Each wall is flat, endless, passes through zero and stands at right angles to its row. A trip goes straight from one point to another. List the walls that it crosses, first one first.

Walls:
(1): [ 0.21 -0.64]
(2): [-0.45  0.38]
(3): [-0.42 -0.18]
(4): [-0.01 -0.15]
(5): [-0.23  0.51]
(6): [-0.20 -0.28]
(7): [-0.46 -0.16]
Trips:
[-0.16 -0.22] to [-0.53 -0.30] => 2
[0.52 0.20] to [0.30 0.24] => 5

Walls:
(1): [ 0.14  0.00 -0.07  0.05  0.30  0.33 -0.13 -0.16 -0.19  0.26  0.19]
(2): [-0.50 -0.51  0.39 -0.37 -0.04 -0.19  0.03  0.16  0.39  0.11 -0.49]
(3): [ 0.00  0.05  0.27  0.14  0.20 -0.12  0.01  0.12 -0.06 -0.67  0.05]
(4): [-0.47  0.18 -0.95 -0.40  0.13  0.20  0.07  0.10  0.02  0.35  0.50]
(5): [-0.56 -0.61  0.32  0.64 -0.28 -0.28  0.64  0.03 -0.34  0.04  0.08]
(6): [-0.15 -0.90 -0.44 -0.24  0.23  0.37  0.00  0.49  0.20  0.31 -0.02]
(7): [-0.49  0.49 -0.24  0.20 -0.47 -0.35  0.05 -0.29  0.26  0.15  0.16]
(8): [ 0.64 -0.32  0.04  0.06 -0.50 -0.43  0.46 -0.24  0.63  0.30 -0.26]
(9): [ 0.23  0.56 -0.32 -0.19 -0.79  0.22 -0.12  0.09 -0.16 -0.35  0.50]
(10): [ 0.27 -0.18  0.22 -0.18 -0.16 -0.79  0.43 -0.15 -0.63  0.02  0.09]
(11): [ 0.34 -0.33 -0.10  0.17  0.09  0.09  0.32 -0.62 -0.36 -0.29  0.37]
(12): [-0.24 -0.36 -0.69  0.42 -0.30 -0.09  0.16 -0.40 -0.68 -0.65  0.57]
Trips:
[-0.03 -0.80 -0.12  0.28  0.28 -0.21  0.15 -0.04  0.13 -0.05 -0.29] to [ 0.03 -0.17  0.08 -0.30  0.05  0.48 -0.08 -0.03  0.00  0.36 -0.56] => 3, 12, 10, 1, 11, 5
[ 0.04  0.06  0.05  0.59 -0.57 -0.15  0.07  0.45 -0.55 -0.63  0.39] to [ 0.01  0.31  0.22 -0.26  0.26  0.28 -0.12  0.20  0.05 -0.60 -0.42] => 7, 11, 10, 5, 12, 2
